Each row is a point. Each copy is the shape, with its points in the same order, stretched, turned, moved and blurred by noise. Say if it was mirrored as well.

Shape, 7 rows:
[[ -1 -12  28]
 [  1   5   4]
 [  8 -46 -36]
 [ 11 -14 -25]
 [ 18   3  -8]
 [ 10   2   6]
 [-20   4  -1]]
Copy 1:
[[ 25  -2  23]
 [  1  -3   8]
 [ 20  50 -27]
 [  5  20 -21]
 [  1  -3 -17]
 [  8  -4   0]
 [ -5  11  26]]
Copy 1 is: mirrored
Copy 2:
[[ 26 -17 -17]
 [  9   5 -11]
 [ 23   7  47]
 [ 12  19  18]
 [ 15  21  -5]
 [ 17   7 -13]
 [ -4  -5  -3]]
Copy 2 is: mirrored
Copy 3, 7 rows:
[[-14 -13  19]
 [-10  -9  -6]
 [ 49 -60   9]
 [ 31 -24  -1]
 [ 10  -7   2]
 [ -4  -7   6]
 [-15 -21 -22]]
Copy 3 is: only turned
Copy 4 (7 x 3):
[[ 16 -11 -14]
 [  6   5  10]
 [-21 -55  26]
 [ -9 -21  31]
 [  6  -3  27]
 [ 12   1  13]
 [-16   4   0]]
Copy 4 is: mirrored

Shape (7 x 4):
[[ 24  -4   0  -6]
 [  6  20 -21 -46]
 [-11 -11 -30  23]
 [ 22 -35 -33 -11]
 [  5   9 -13  -4]
 [ -1 -37  23   8]
 [-10  21  25 -11]]
Copy 1:
[[ 10 -22  15 -20]
 [-27   3  29 -51]
 [ -9  -7 -37 -16]
 [ 18 -28 -27 -52]
 [-12  -8   7 -20]
 [ 48   6   0  -2]
 [ -3  24  41   2]]
Copy 1 is: mirrored
Copy 2 (7 x 4):
[[ 18   4  36  12]
 [ 60  23  29 -20]
 [-21  26  -6 -13]
 [ 10  27  51 -22]
 [ 21  11  14  -1]
 [-11 -31  31 -20]
 [ 33 -35   1  -5]]
Copy 2 is: mirrored

Shape, 11 rows:
[[-14 -15  29  11 -17  24]
 [-35  25  42  -5 -27  13]
 [ 10  16 -32 -11  37  -8]
 [ 24   7   9  -8  37 -26]
 [-27  -7  33 -15  -6  39]
 [ 30 -12   3 -12  -3  15]
 [  0  60 -13  23  21   6]
 [ 13 -18   5  -3  17 -29]
 [ 27   5   1 -20  22 -28]
 [-11  37 -15  16  34   4]
 [-38  38  11   4 -30 -12]]
Copy 1 (11 x 6):
[[-13 -25  26  -8 -19  21]
 [-40  23  34   4 -25  27]
 [ 19  28 -15  -8  18   4]
 [  6  20 -15 -32  -3 -19]
 [  3  -9  54  -9 -26  23]
 [ 18 -19  13  -1 -16 -14]
 [ -8  44 -39   9  -6  35]
 [ -6   0  -6 -27  10 -18]
 [  3  21  -9 -18   0 -27]
 [  1  33 -24  -7   4  33]
 [-59  45   4  18   4  27]]
Copy 1 is: mirrored
Copy 2:
[[ 13  -2  43  24 -28   8]
 [ 60   8  34  14 -43   2]
 [-27 -14 -27 -23  21 -10]
 [-16   0  23 -38  25 -14]
 [ 21 -24  44   6 -52  14]
 [-33  12  29  -1 -24  -4]
 [ 26  17 -35  -5  29  28]
 [-24  -7  26 -13  13 -31]
 [-25   6  18 -35  11 -22]
 [ 14 -11 -28 -13  29  20]
 [ 55  15 -10  25 -15 -17]]
Copy 2 is: mirrored
Copy 3 (11 x 6):
[[ -3 -33   7  17 -27 -21]
 [ 12   7  23  18 -56 -42]
 [ 15  14  20  10  37  21]
 [ 56  -4  24  -4  26   5]
 [ -4 -20  27  24 -42   6]
 [ 13 -15 -11   1  -4  23]
 [ 19  34  11  50  17 -30]
 [ 34 -24  15 -24  19  -3]
 [ 48   2  12 -18  15  13]
 [ 13  16  27  39  26 -15]
 [  5  23  13   1 -36 -58]]
Copy 3 is: only turned
Copy 4:
[[-30  12  17  16 -19  22]
 [-17  40  43  33 -19  10]
 [-10  -3 -22 -28  26 -15]
 [ 21 -22   2 -28  16   8]
 [-44  19  41   4 -14  18]
 [-28 -34  24  -7  11  18]
 [ -4  32 -11  -7  41  -3]
 [ 17 -20 -10 -11 -14  -1]
 [ 22 -24   4 -22  11  -2]
 [ -9  32 -23 -15  20  -2]
 [  3  44  20  44 -11 -21]]
Copy 4 is: mirrored

Shape, 11 rows:
[[ 24 -29   7 -38 -27  29  -4   6]
 [-14   1 -17  12  29  -9 -13  24]
 [-21 -11   3  37  20 -11  11   9]
 [-26  11  -4  13  24 -16 -36  20]
 [-30  18  -6 -12  28 -13  24   6]
 [ 21  -2 -20   1  19 -23  -8  -6]
 [  2  31  -4  17  11  -7  16  31]
 [-18  15   6  18  21 -28   2  16]
 [ 35 -17  31 -39 -34   2 -18 -15]
 [-21  -3 -17   9  10 -46   0  35]
 [ 14  -3  -5 -30 -60  26  -1 -26]]
Copy 1, 11 rows:
[[ 24   3  43  14  -9  36  -2 -36]
 [ 22 -15 -26  -1  14   7   8  34]
 [ -7 -21  -7  -3  19 -27   5  34]
 [ 27  -5 -25   1   2   5 -17  47]
 [ -6   2 -36 -43  -5   8  19  14]
 [ 13 -33 -30   0  -8  10  -9 -12]
 [ 20   0 -38  14  -6 -12  26  13]
 [ 13 -12 -28 -12  -7 -19   6  32]
 [ 28   3  41  10 -37  23 -33 -53]
 [ 15 -41 -21 -13 -23  -9  26  46]
 [-21  10  22  30 -36  40 -24 -48]]
Copy 1 is: only turned
Copy 2, 11 rows:
[[-10 -20   5 -39   0 -34  12   4]
 [ -8   8   7  34   4  29 -16  15]
 [-41  26  15  28 -15  20 -11  -5]
 [ 17  11  28  41   2  24 -26  -1]
 [-41  33  -2   6  34  17 -24  15]
 [  1  12 -16   0 -20  37  -3  -2]
 [-22  43   0  31  18  23  18   6]
 [-20  44  14  26  -1  25 -12  -2]
 [ 12   1  14 -59 -16 -23   9 -21]
 [-11  35  -5  28 -19  10 -25  24]
 [ -5  -7 -21 -47   7 -54  -1 -47]]
Copy 2 is: mirrored

Shape, 16 rows:
[[  6 -18 -14  20  16   6   3  20   7  14  21]
 [ -1   7  -2  -1  -2 -10 -31 -24 -25  13  18]
 [-16   2  13   6   0   2   6 -17   0   2  21]
 [-24  -3 -17  -4 -35   6 -29 -15  -9  27  13]
 [-10 -16  -7  -3  -6   5   3  26 -25  -5  -8]
 [ 10   7   1   8 -17   3 -19  24  -2 -22 -26]
 [ 28  -7 -24  22  16 -10  17   5  -6  18 -18]
 [ -3   7  -3  -1 -23 -41  -2  -8   7  23 -11]
 [  9  25 -17  -9 -55  29   8  16   0  -8 -12]
 [ -1  18   4   3  12   0   2  -9   3  20  -1]
 [ 14  -4   0  -8 -37 -17  24 -26  38  30   2]
 [ 17 -43  11 -21  15 -18  -9  18 -12 -22   6]
 [ 20  10 -21 -27  -5  -9   4  33   2  48   5]
 [-10 -18  -7   9  18   2   1 -11 -17  11   8]
 [  3  -3 -30  -9   3 -38  -8  25   0   2   4]
 [ -8  -3  10 -14   7   0 -22 -21   1 -29 -17]]
Copy 1:
[[ -5 -19   3  24  -4   4 -16  11 -32   8  -7]
 [ 11  -9  -1 -12  11 -28  12 -29 -20  21  12]
 [  4 -20   2   1   7  -5  22 -15  12   8  18]
 [ 23 -24 -19 -33  20   8  19 -20 -41  32   4]
 [ -5  18  -1   8   1  28  14   4 -34 -15  -3]
 [ 22  34  -9 -10 -24  12  -2  13  -8 -11  -8]
 [-24  24 -11  18   5   6 -31  16 -17  15 -10]
 [ -2  -9 -30  -2   8   0  27 -12   2  44 -26]
 [ 17  32 -14 -45 -19  28  17  36 -21  16  24]
 [ 18   4   3  10  12   1  11  -2   7  28  10]
 [-15 -23 -13 -25  21   2  16  13  24  54 -27]
 [-23   3  25  22   4  -9  10   4 -12 -37 -43]
 [  5   6  12  15  11  19  21  30 -50  60 -23]
 [ -8  -6   0  15  21   1  -1 -14 -17  -4   5]
 [ -5  -6 -30  27  -8  -5  23  14 -39   8 -28]
 [ 23  19  -4  -6  13  -9  18  -4  23 -33  -7]]
Copy 1 is: mirrored
Copy 2, 16 rows:
[[  2 -23  -3  31  10  -3  -6  10 -12 -13   8]
 [ 10   6 -27 -20 -14   7 -25  24 -11  37   9]
 [ -3 -13  12 -12  -2  16 -16  24  12   5   9]
 [  2  14 -18  -3  23  33 -31  25 -24  28 -13]
 [ -6  28   1   6  12 -13 -24  13 -32 -24 -10]
 [ -7  39  -2  10   6 -20 -16   0   4  -5 -29]
 [ -4 -15   2  31   0 -26  23 -11 -28  18   9]
 [-10 -16  -6 -15  28 -23  -3  22 -11  32 -18]
 [  0  41   2   1  31  27  22  15 -12   0 -41]
 [ 16 -14  15  -9  -1  -4  -4   6   1  24  -3]
 [-21 -56   2  -7  19  14  28  16   0  22 -34]
 [-13  -8 -21 -10 -20 -36 -32   9 -18 -43 -25]
 [ 30 -17  -6   1  36 -14   2  27 -48   7 -44]
 [  0  -8   2   3 -10  -1 -22   1 -21   6  20]
 [  6   0 -27  -6  34 -33 -10   2 -18 -14  -7]
 [ -8  10   1 -31 -29 -12 -26 -21  10   2 -10]]
Copy 2 is: only turned
Copy 3:
[[-13  12  10  -3  15  17  46 -15  11 -14  -8]
 [ 10  11  11  25   5   1  -8  37 -19  11  14]
 [ -4  11  30  11  16 -10   2  -4   9  -6  15]
 [ -8  21  17 -17  15   1   6  47  -3  30  24]
 [-14 -25 -12 -26  -6   0  25   0 -14  -5  -1]
 [-27 -17 -25 -17 -46   3   6  -4   2  -4 -16]
 [ 16  -8 -14 -23  -1  21  27 -28   7   1 -27]
 [ -2  -2 -16   0   2 -13   5  -2  16  47   1]
 [-18  16 -11 -57 -41  -4  13 -18   5   4  24]
 [ 15  13   6   1   2 -12  10   0  16  -5  -6]
 [  2  17  -1 -21  14   1  11 -24  56  38  31]
 [-14 -44 -36  19  -2  16  13   4  -3 -13  15]
 [ 14  13 -33 -24  -2  -8  59   3  14  13  13]
 [ 10  -5  13  -1  26   9   9  10  -5  -7  -5]
 [-17   0 -48  12   0  -5  23 -11  -9  23 -10]
 [ -7 -19 -21  12 -11  -4 -38  19   9 -11   1]]
Copy 3 is: only turned
